Every row gives one point. The points of each table are mixes of a few directions, plus a little noise. Count the directions of each table, and those that both share. Where both have some left over, give the other angles between the two spaces (their principal angles), to ten degrees, smallest first.

First (6 x 3):
[[ 0.67  1.35 -0.20]
 [ 2.92 -0.52 -1.59]
 [-0.20  0.22  0.13]
 [ 1.18 -0.01 -0.63]
 [-3.93 -0.88  1.96]
 [-0.65 -0.15  0.32]]
Second, 6 rows:
[[-0.18  0.85 -0.56]
 [-0.22  1.07 -0.70]
 [ 0.53 -2.43  1.58]
 [-0.05  0.24 -0.14]
 [-0.66  3.02 -1.97]
 [ 0.60 -2.77  1.79]]
Directions: first 2, second 1, shared 0; angles 40

First (7 x 8):
[[ 0.86 -1.50 -2.21  0.32  1.65  2.88 -2.19  1.07]
 [-2.36  2.22  0.98  1.54  0.13  1.13  1.44  0.30]
 [ 0.68  1.38 -0.90 -0.59  0.23 -2.17  2.87 -1.75]
 [ 2.55 -2.38 -0.70 -0.49  0.10 -0.66 -0.72 -1.03]
 [ 1.53 -2.75  1.81 -0.58 -1.13 -1.07 -1.37 -0.52]
 [-1.50  1.24  0.53 -1.12  0.34  0.03  0.72  0.65]
 [-1.77  1.79  0.47  0.91 -1.32 -0.17 -0.74  1.26]]
Second:
[[ 0.28 -0.12 -2.23  0.83  0.42 -0.91 -0.47  1.87]
 [ 1.36  0.16  0.43  0.56  0.07  2.09  0.81 -3.80]
 [ 0.13 -0.07  0.01  0.76  0.38  2.77 -0.83 -1.02]
 [-0.08  1.40 -0.16 -1.76 -1.35 -0.99 -0.80 -0.47]
 [ 0.17  1.91  1.24 -2.62 -1.98 -0.34 -0.37 -2.84]
 [-0.24 -0.70 -1.89  1.33  0.92 -0.36 -0.64  2.86]
 [-0.53 -0.74  1.29 -0.65  0.01 -3.52  1.94  1.44]
 [-1.08 -1.83  1.31  1.54  1.52  1.27  0.37  1.95]]
Directions: first 5, second 4, shared 3; angles 90

First, 8 rows:
[[-0.47 -1.09 -0.16 -1.03 -0.48 -2.72 -2.58 -0.51  0.01 -0.06  1.63 -0.87]
 [ 1.11  1.88  1.14  1.31  1.39  4.56  4.24  0.84  0.52  0.66 -2.69  1.18]
 [ 0.19 -0.35  0.94 -0.92  0.52 -1.00 -1.09 -0.18  0.66  0.63  0.68 -0.69]
 [-0.67 -1.26 -0.56 -1.00 -0.79 -3.11 -2.91 -0.57 -0.21 -0.30  1.86 -0.86]
 [-0.35  1.24 -2.28  2.63 -1.13  3.44  3.61  0.58 -1.63 -1.55 -2.24  2.00]
 [ 0.44  0.00  1.20 -0.70  0.82 -0.18 -0.33 -0.01  0.78  0.80  0.18 -0.48]
 [ 0.50 -0.24  1.68 -1.24  1.05 -0.86 -1.04 -0.12  1.11  1.12  0.63 -0.89]
 [-0.78 -0.18 -1.98  0.96 -1.40 -0.16  0.09 -0.07 -1.27 -1.28 -0.04  0.65]]
Second, 10 rows:
[[ 1.32  0.75  2.90 -0.92  2.21  1.48  1.06  0.33  1.79  1.85 -0.72 -0.52]
 [-0.19  0.60 -1.16  1.31 -0.58  1.66  1.75  0.28 -0.82 -0.79 -1.09  0.98]
 [-0.33 -0.74 -0.13 -0.70 -0.34 -1.86 -1.77 -0.35  0.00 -0.05  1.13 -0.59]
 [ 0.26  0.18  0.55 -0.13  0.43  0.38  0.29  0.08  0.33  0.35 -0.20 -0.06]
 [ 0.64  0.26  1.52 -0.62  1.11  0.44  0.23  0.11  0.95  0.97 -0.17 -0.39]
 [-1.18  0.59 -3.91  2.89 -2.44  1.99  2.42  0.29 -2.59 -2.58 -1.47  2.06]
 [ 0.07  0.92 -0.76  1.40 -0.20  2.41  2.42  0.43 -0.59 -0.54 -1.52  1.10]
 [-0.09 -1.53  1.35 -2.38  0.40 -4.02 -4.04 -0.71  1.04  0.96  2.54 -1.86]
 [-0.68  0.08 -1.97  1.23 -1.31  0.45  0.69  0.05 -1.28 -1.29 -0.40  0.86]
 [ 0.17 -1.08  1.61 -2.08  0.72 -2.94 -3.03 -0.51  1.17  1.11  1.89 -1.58]]
Directions: first 2, second 2, shared 2

First:
[[ 0.93  0.10  1.39 -0.48 -0.31 -1.38 -1.58  2.30  0.18 -0.82  1.05 -2.43
   2.11 -3.88 -4.80 -3.02  1.23  2.09]
 [ 0.77 -1.22 -0.98  0.21  0.51 -0.15 -0.18 -0.09  0.39  1.54  1.28  1.43
  -1.54  1.84  1.26  1.09 -0.83 -0.67]
 [ 0.24 -0.24 -0.17  0.36  0.89  0.20  1.10 -1.48 -0.26  0.49  0.46  0.74
  -0.09  1.21  1.61  0.03  0.87 -0.27]
 [-2.82  1.56 -0.04  0.21 -1.95  0.71 -0.57 -0.94 -0.06 -2.49 -4.43 -0.78
   1.13 -0.47  1.52  2.81 -2.20  0.15]
 [ 0.88 -0.23  0.32  0.00  0.93 -0.12  0.76 -0.25 -0.24  0.56  1.39  0.06
   0.13 -0.01 -0.37 -1.48  1.54  0.09]
 [ 0.81 -1.32 -0.72  0.36  0.45 -0.68 -0.70 -0.12  0.48  1.16  1.16  0.84
  -0.58  1.00  0.62  0.85 -0.70  0.18]
 [ 0.32 -0.57  1.04  0.83  0.29 -2.18 -1.55 -1.02  0.23 -1.34 -0.15 -2.14
   4.11 -2.97 -1.86 -1.13  1.19  3.56]
 [ 0.54 -0.33  0.20  0.22  0.68 -0.37  0.31 -0.59 -0.10  0.25  0.77 -0.05
   0.58 -0.09 -0.03 -0.75  0.99  0.50]
 [ 1.77 -0.66  0.02 -0.21  1.64  0.21  1.49  0.08 -0.30  1.82  2.97  1.00
  -1.32  1.12 -0.11 -2.07  2.06 -0.90]
 [-2.09  1.02 -0.96 -0.71 -2.63  1.25 -1.42  2.09  0.49 -0.88 -3.03  0.33
  -2.19  0.53  0.40  3.30 -4.13 -1.78]
 [-1.34  1.88 -0.12 -0.77 -0.50  2.52  2.35  0.02 -0.81 -0.30 -1.47  0.99
  -2.35  1.72  1.76  0.36 -0.02 -2.96]]
Second (9 x 18):
[[-0.84  3.16 -0.38 -0.80 -2.51  4.02 -0.02 -0.21 -2.62 -2.22 -0.57  4.05
  -2.31  0.56  0.98  1.88  0.31 -5.55]
 [ 1.52 -1.39 -0.08  0.03  1.27 -2.36  1.66 -2.24  1.67  1.80  1.66 -2.31
   0.21  0.64  1.46 -1.65  0.57  2.77]
 [ 0.33  0.37 -0.23 -0.83  0.51  0.17  0.32  0.43  0.77  0.80 -0.18  2.23
  -1.36  0.42 -0.79  0.83 -1.48 -0.99]
 [-0.69 -0.47  0.31  0.85 -0.35 -0.11 -0.89  0.56 -0.69 -0.88 -0.37 -1.83
   1.55 -0.72 -0.13 -0.47  0.94  0.98]
 [-0.50  1.67 -0.15 -0.14 -1.68  2.20  0.00 -0.51 -1.81 -1.56 -0.12  1.30
  -0.85  0.22  1.08  0.65  0.88 -2.73]
 [-1.06  1.45  0.03  0.14 -1.66  2.28 -0.84  0.57 -1.98 -1.93 -0.77  1.17
  -0.18 -0.26  0.16  0.88  0.67 -2.53]
 [ 0.69 -1.75  0.16  0.39  1.44 -2.39  0.39 -0.43  1.57  1.41  0.64 -2.40
   1.15 -0.14 -0.09 -1.27  0.01  3.19]
 [ 0.08 -1.02  0.11  0.02  1.12 -1.21 -0.33  0.99  1.17  0.93 -0.32 -0.24
   0.49 -0.27 -1.29 -0.04 -1.04  1.50]
 [ 0.43 -2.04  0.23  0.33  1.87 -2.58 -0.24  0.78  1.93  1.62  0.01 -1.89
   1.33 -0.45 -1.32 -0.82 -0.87  3.40]]
Directions: first 4, second 3, shared 0; angles 30, 40, 50

First:
[[-0.54  1.21  1.70 -0.13 -1.23 -1.07  1.86  0.72  0.67 -0.20 -0.07 -0.61
  -1.30 -1.39  1.82 -3.01  0.01  0.47  1.31 -0.11  2.07  0.15 -0.35 -1.85
   0.21 -0.11  0.40 -0.32 -0.10  0.33 -0.55 -0.95]
 [-0.19 -2.26 -2.32  2.24  0.06 -1.07 -0.32 -0.73  0.46 -0.73  0.74  0.64
   1.85  0.27 -1.18  0.75  0.92  0.02 -1.27  2.70 -0.78  1.10  0.20  1.67
  -0.16 -0.34 -0.71 -1.26 -0.53 -0.23 -0.09  0.99]
 [ 1.87  4.06  3.31 -3.64  0.58 -2.46 -3.26 -0.41 -3.09  1.70 -1.12 -1.71
  -2.31  1.53  0.64 -0.24 -0.78 -1.53 -0.46 -5.41 -0.29 -4.56  1.09 -3.99
   0.42  3.68 -1.01  2.60  0.40  1.32  0.83  0.63]
 [ 0.86  0.26 -0.12 -0.58  1.46  3.61 -1.40 -0.04 -0.03  0.35 -1.04 -0.09
   1.85  0.17 -1.33  2.30 -0.84 -0.11 -0.51 -0.15 -1.86  1.61 -0.73  1.26
  -0.21 -1.19  1.33  0.19 -0.79 -1.23  0.35  0.40]
 [-0.08  0.11 -0.36  2.74 -0.37 -0.23 -0.55 -1.25 -0.72 -1.74 -0.83 -2.19
   4.42  1.06 -0.53  0.89 -0.52  0.19 -1.23  0.31 -0.17  0.48 -0.01  1.06
  -0.37  1.89 -1.81 -2.00 -0.39 -0.58  0.91  4.01]
 [ 0.32  0.17  0.25 -1.39  0.14 -2.47 -0.81 -0.07  0.90  2.09  1.06  1.47
  -2.42 -0.76  0.47 -1.74  1.75 -0.14 -0.11  0.11 -0.83 -0.81  0.79 -2.52
   1.03 -0.53  1.06  0.86 -0.11 -0.08 -1.17 -2.19]
 [-2.54 -2.51 -1.85  0.74 -1.21  0.41  3.47  0.44  0.84 -0.91  1.78  1.55
  -2.02  0.70  0.82  0.77  0.19  1.03  1.73 -0.09  1.58 -1.40  0.67  2.46
  -0.22 -0.13 -1.37  0.02  3.07  0.74  0.09 -0.96]
 [-0.09  2.30  2.20 -1.40  0.10  3.18  0.65  0.50 -0.17  0.11 -1.33 -1.39
   0.29 -0.09  0.93  0.24 -1.52  0.48  1.32 -2.74  0.42 -0.06 -0.63 -0.57
  -0.01  0.11  0.82  0.39  0.56 -0.71  0.44  0.28]
 [ 0.48 -2.97 -2.66  1.35  0.56  0.50 -0.04  0.66 -0.56 -1.61  0.27  1.28
   0.15 -0.11 -1.98  1.61 -0.39 -0.83 -0.97  3.77  0.31  2.06 -0.91  3.47
  -1.31 -1.69 -0.20 -0.10 -1.46  1.19  0.35 -0.63]
 [-0.11 -0.43 -0.15  0.03 -0.06 -0.40  0.39  0.19  1.69  0.94  0.59  1.06
  -0.53 -1.39  0.31 -1.54  1.21  0.44  0.19  1.61 -0.43  1.41 -0.12 -0.97
   0.63 -1.68  1.52 -0.35 -0.64 -0.77 -1.12 -1.62]]
Second (10 x 32):
[[-1.30 -2.54 -3.38 -0.86  0.99 -0.73 -0.17 -1.38  2.79  0.40  2.77  1.81
  -0.82  0.08  1.65  2.98  1.40  1.44  1.89 -1.55 -0.37 -3.59  1.51  1.27
   0.97  0.69 -1.13 -0.23  4.26 -1.16 -0.88 -0.53]
 [ 0.20  2.12  3.13  0.74 -1.33  0.86  0.16 -0.77 -2.66 -2.29 -1.23 -2.28
   0.55 -0.75 -0.38 -0.66 -2.90  0.42  0.23  0.02 -0.39  1.12 -1.83  1.40
  -0.92  1.45  1.42 -0.72 -2.35  1.43  1.86  0.48]
 [ 2.40  2.46  1.14 -1.81  0.35  1.87 -0.55  1.26 -2.44 -0.53 -2.88 -1.20
   0.52  0.96 -1.77 -0.64 -1.96 -3.18 -1.18 -0.34  0.47  2.07 -0.50 -0.99
  -0.53 -0.09  0.74  1.79 -3.33  1.10  1.69  0.17]
 [-0.75 -0.74 -0.15  1.07 -0.98 -1.40 -0.08 -1.59  0.04 -0.94  1.68 -0.12
   0.25 -0.70  0.92  0.47 -0.63  1.26  0.92  0.18 -0.48 -1.12 -0.19  1.70
  -0.22  1.48  0.43 -1.02  0.40 -0.11  0.48 -0.16]
 [ 0.88 -0.77 -1.49 -0.44  0.37 -1.70 -1.16  0.30  0.96  2.12  1.04  1.15
   0.68  0.44  0.40 -0.26  1.24 -1.11 -0.42  0.08  0.36 -0.49  1.20 -1.28
  -0.03 -0.29 -0.10  0.91 -0.09 -1.66 -0.76 -0.42]
 [ 1.51  2.04  2.28 -1.34  1.35  0.48 -1.84  2.48  0.03  3.64 -1.56 -0.56
   0.09  0.18  0.57 -1.42  1.32 -0.77 -0.95 -1.67  1.23  0.27  0.03 -4.19
  -0.28 -1.53 -0.33  1.52 -0.30 -1.52 -1.82  0.25]
 [-1.21 -2.08 -2.30  0.44  0.40  0.87  0.64 -0.59  2.33  0.80  1.47  1.65
   0.53  0.14  0.18  1.41  1.36  1.01  0.51  0.31 -1.07 -0.17  0.84  1.07
   0.69 -1.04  0.07 -0.55  1.89 -1.57 -0.74 -0.42]
 [ 0.49  3.09  3.87 -0.26 -0.18  2.57  1.23  1.61 -3.15 -2.48 -4.18 -2.51
  -1.24 -0.10 -1.89 -1.88 -1.80 -0.76 -1.20  0.25  0.77  2.59 -2.00 -0.92
  -0.41 -0.57 -0.19 -0.06 -2.36  3.41  1.16  0.86]
 [-1.11 -2.10 -1.94  1.00  0.09 -0.25  0.15 -0.36  2.45  1.78  1.99  1.72
   0.97 -0.02  0.59  0.65  1.92  1.19  0.21  0.71 -0.86 -0.10  0.89  0.41
   0.48 -1.18  0.27 -0.62  1.57 -2.27 -1.30 -0.39]
 [-1.16 -1.46 -1.12  1.37 -1.12 -2.53  1.44 -0.99 -0.39 -2.59  0.87  0.19
  -1.52 -0.27 -0.22 -0.60  0.14  0.44  0.10  1.82  0.38 -0.65  0.03  1.43
   0.27  1.14 -1.21 -1.11  0.34  2.41  0.52 -0.09]]
Directions: first 6, second 6, shared 2; angles 30, 40, 50, 70
